Each wall is flat, endless, passes through zero and stands at right angles to its row. A trip goes straight from one point to another. Which walls does it cross, in order?

Walls:
(1): [ 2.0 -1.2]
(2): [-1.0 -3.3]
Trips:
[-1.9  0.0] to [ 0.8 -0.8] -> 1
[2.5 1.7] to [5.2 2.4] -> none
[-0.1 -1.7] to [-5.4  4.4] -> 1, 2
[ 2.0 -4.9] to [ 4.2 -4.1] -> none
[ 3.1 -1.7] to [ 6.6 -0.7] -> 2

Walls:
(1): [ 3.1  1.1  6.7  3.0 -8.9  0.1  0.5  2.9 -2.1  4.4 -2.6 -5.4]
(2): [-1.0 -0.3 -3.7 -2.7  0.4  0.6 -3.3  2.0  4.6  1.9 -0.7 -3.6]
Trips:
[ 3.6 -3.5 -0.3  0.6 -0.8 -2.2  1.2  0.9  2.1 -4.7  4.7 -0.7] to [-0.1  4.0  1.7  3.3 -0.9 -0.9  2.0  4.6 -6.2  4.4 -0.8  0.4] -> 1
[-3.3  0.2 -2.1 -0.5  3.7  4.8 -1.8 -1.1  2.6 -2.6  0.6  6.3] to [ 1.3 -1.2 -2.8 -3.7 -1.7  1.5  1.1 -0.1 -5.6  0.6 -0.7  0.2] -> 2, 1
[-6.1 -3.0 -0.5  3.6  1.5  5.7 -2.0  0.9  3.4  4.1  5.6  1.1] to [-2.3  3.3 -2.2  2.8  5.1 -1.6 -0.4  2.3  2.7  6.1  0.0  4.5] -> none
[-0.6 -4.9  3.7 -3.7  1.9 -2.2  3.6 -2.7  3.9 -3.7  0.0  1.3] to [ 2.0 -3.8  6.4  2.8  0.4 -2.9  0.0 -3.6 -6.2 -7.1  1.8 -1.1] -> 1
[-0.8  1.7 -7.0  0.1 -0.4  4.1  0.7  0.2  3.7  3.1  0.9 -2.7] to [ 2.4  0.2  0.0 -2.3  4.2  3.3  6.3  5.3  1.5 -0.1  4.5  0.7] -> 2
[ 0.5 -7.2 -0.1  1.8  2.0 -1.0  0.0  0.5  4.6 -4.7  0.9 -5.2] to [ 4.1  0.4 -1.5  1.6  4.2 -0.5  1.7  2.1 -1.7  6.5  0.7 -2.0] -> 1
[-6.7  2.8  1.0 -0.6  2.6 -1.0 -4.5 -0.3  4.8  2.4  1.1 -4.4] to [ 2.7  1.6 -3.1 -1.6  1.9  3.3  5.4 -4.0 -7.4 -2.0 -0.5 -0.2] -> 2

Walls:
(1): [-1.1  2.0  0.5  1.3  1.1 -2.7  3.0  1.6  0.7  3.7 -3.0 -7.4  2.3 -0.7
  1.8  5.1 -0.8  3.7 -2.0 -3.3 -0.7 -0.1 -4.8  0.0  1.0 -0.3  4.6  3.0
  3.8  1.8  2.4  2.1 -3.8  4.5  0.7 -1.7  0.3  4.7  3.3 -2.9  0.3  4.2
 -4.5  7.4 -5.7  1.8  6.1  3.7]
(2): [ 1.0  1.1  2.6 -2.7 -3.2 -4.5  2.9 -5.6 -1.3  0.4 -0.8 -8.8  6.2  3.2
 -3.0 -2.6 -0.9  4.3 -3.5 -3.9 -1.9 -1.5 -0.9  4.7  3.2 -6.0  0.9  1.4
 -0.7 -6.9 -0.2  2.0 -7.1  5.6 -3.5 -0.8 -0.1 -1.0  3.8  0.2  5.8  1.3
 -2.0  2.7  5.1 -0.2  1.2 -4.0]
(3): [ 5.4 -2.8  2.4  3.1  7.7  0.0  3.5  0.6 -4.6  5.8  2.2  1.3 -3.6 -4.3
 -0.5  1.0 -1.1  0.0  6.1  0.0 -1.1 -1.9  1.1  4.1 -7.2  0.5  4.1 -2.0
  0.5  3.7  1.8  0.5 -4.8 -0.1  4.4 -5.5  6.5  1.1 -0.6  4.1  2.1 -5.7
 -1.8  5.6 -1.4 -1.2 -4.3 -1.3]
(4): [-2.7  3.7  2.7 -0.1 -3.5 -2.0 -3.3  5.8 -0.3  0.0  3.2  1.1  3.2  1.7
 -1.3 -1.3  1.6  6.5  3.6  2.8 -3.6 -3.4 -0.2 -0.1 -0.4  3.0 -5.7  4.3
  1.9  5.0 -2.9  1.6 -1.7  1.0  2.8  0.7  0.0  0.4  5.3  3.7 -0.4  6.6
  0.2  5.7  0.1 -0.5  3.5  8.1]
(5): [ 2.8 -1.2  5.6 -3.8  1.2 -0.9 -1.2  4.7  1.3 -0.3 -2.4 -2.0 -0.3 -1.4
 -1.4  0.7  0.2  2.6  0.7 -8.8 -1.9 -6.0  1.0  8.4  3.2 -2.5  3.3  2.1
  1.7  2.3  0.9  2.1 -4.7  2.4  0.9 -1.8  1.4  0.5 -3.8 -2.0 -0.6 -0.1
 -4.7  7.6  3.0 -1.1  0.6 -8.9]
(6): [ 2.3 -2.0 -1.6 -1.2 -2.1  2.9  2.2  3.9  3.5  3.3 -4.8 -3.2  0.2 -3.5
  5.5  4.7  1.7  3.6 -3.0  0.7  2.3  1.5 -1.3 -2.5  0.6 -4.4  5.0 -4.2
 -2.4  0.1  1.4 -4.5 -2.6  1.9  0.0  0.5  4.2 -5.2 -0.4 -5.5 -1.6 -2.4
  3.0  0.3  0.4  5.0 -3.3  5.2]
Trips:
[ 3.5  1.9  2.2  0.0 -4.2  5.0  3.7  1.2  1.6  7.9  2.7 -1.5  1.2 -2.7
  4.7 -0.1  2.8  2.8 -0.1  3.9 -0.4  3.5  0.4 -2.6 -5.8  1.2 -1.7 -3.6
  3.7  0.2  3.5  2.0 -0.3  3.5  1.1  0.5  4.5  1.7 -4.3  1.5  5.8  0.3
 -2.6  2.8  2.6 -5.1 -2.3  4.0] to [  0.9  -2.2  -4.4   1.1   3.3   0.0  -0.4   2.0  -2.8  -3.0   1.8   1.3
   0.1  -0.5  -4.1   1.1   2.7   3.5  -6.5  -3.0  -6.9  -2.3   0.6   3.1
   0.9   0.0 -13.2   1.7   1.5  -1.1  -0.7   3.8   5.3  -5.8  -1.0  -3.4
   3.8   3.8   1.0   2.3  -1.3  -1.1   3.3  -4.0   4.9  -2.3   2.6  -0.2] -> 1, 6, 3
[ 3.1  3.3 -0.6  0.7  5.9  5.4 -1.0 -0.5 -3.7  1.9  2.6  4.0 -0.7  3.9
  1.0 -6.4 -1.6  2.2  6.5  1.4  0.5  0.8 -3.0  1.1  1.2 -5.1 -1.9 -0.5
 -1.5  2.6 -4.0  1.5  0.6 -0.4 -3.0 -3.0  2.8  4.9 -3.6  0.9  8.6  0.4
  0.1  4.4  0.0 -0.1 -2.8 -2.9] to [ 4.3  1.0  5.3 -0.4  1.1  0.8  2.5  7.6 -4.5  1.7 -0.2  2.7  3.3 -1.9
 -4.9 -0.9  8.7  2.2  2.3 -1.5  3.1  2.4  0.4  2.9  0.3 -1.1 -2.0 -1.9
 -7.0 -1.4  2.3 -1.0  0.0  1.2  1.3  1.8 -6.8  0.9  1.8  2.0 -3.4 -5.8
 -1.1  0.0  1.8  2.8 -1.4  1.9] -> 2, 6
[-1.7  0.0 -2.1 -2.2  1.1 -3.0 -1.0  0.2  2.9  1.2  3.9 -8.1 -2.8 -0.3
  2.1 -2.3  1.3 -4.7  2.9 -1.1  0.2  2.4 -2.7  1.8 -1.3  0.7 -1.0  2.8
  0.0  2.4  3.5 -0.4 -0.4 -2.1  3.0  1.4 -1.2  1.8  3.9  1.3  6.0 -4.4
  7.2 -1.5  0.2  2.4  0.3  0.7] to [ 2.1  3.0 -0.6  0.9 -0.2 -3.4  4.5 -2.6 -2.6  0.4  0.1  6.2 -0.4  5.6
 -3.4  4.2 -5.9  1.0  1.0 -3.3 -5.4 -2.7 -7.1  0.9  3.2 -6.6  3.7 -6.0
 -1.7  4.2 -1.8 -2.8 -4.1  1.8  7.5 -1.7 -0.4 -3.1  1.1  0.8  2.5  0.6
  2.2 -7.2  0.1  0.3  2.1 -0.4] -> 6, 5
[ 0.4  3.1 -3.8  0.1  5.8  3.9 -0.6  1.7  0.7  4.2  1.9  0.2  6.6 -1.1
  1.8  2.0  1.3 -1.2  1.4 -0.2 -3.9 -1.9 -2.8  5.9 -4.9 -0.4  4.9  0.8
 -1.1 -3.2 -1.8 -2.9  1.9 -3.3  3.7 -1.7 -4.0  0.6 -0.5  0.1 -0.1 -1.9
  2.7  1.5  3.8 -2.3 -1.6 -0.8] to [ 2.2 -4.6 -4.3  0.7 -0.5 -1.9 -1.4 -0.3  2.7  1.0  2.6 -0.6  0.4 -1.9
 -3.8  3.4 -0.8  0.4 -0.2 -3.5 -0.4 -0.6 -2.5  0.2 -1.0  1.5  0.5  1.0
 -0.8  1.3 -3.3  2.4 -0.7 -1.6  3.4  0.7  4.5  2.5 -2.2  3.1  1.4 -1.2
 -2.4 -3.5 -2.1  6.1  2.9 -1.1] -> 1, 6
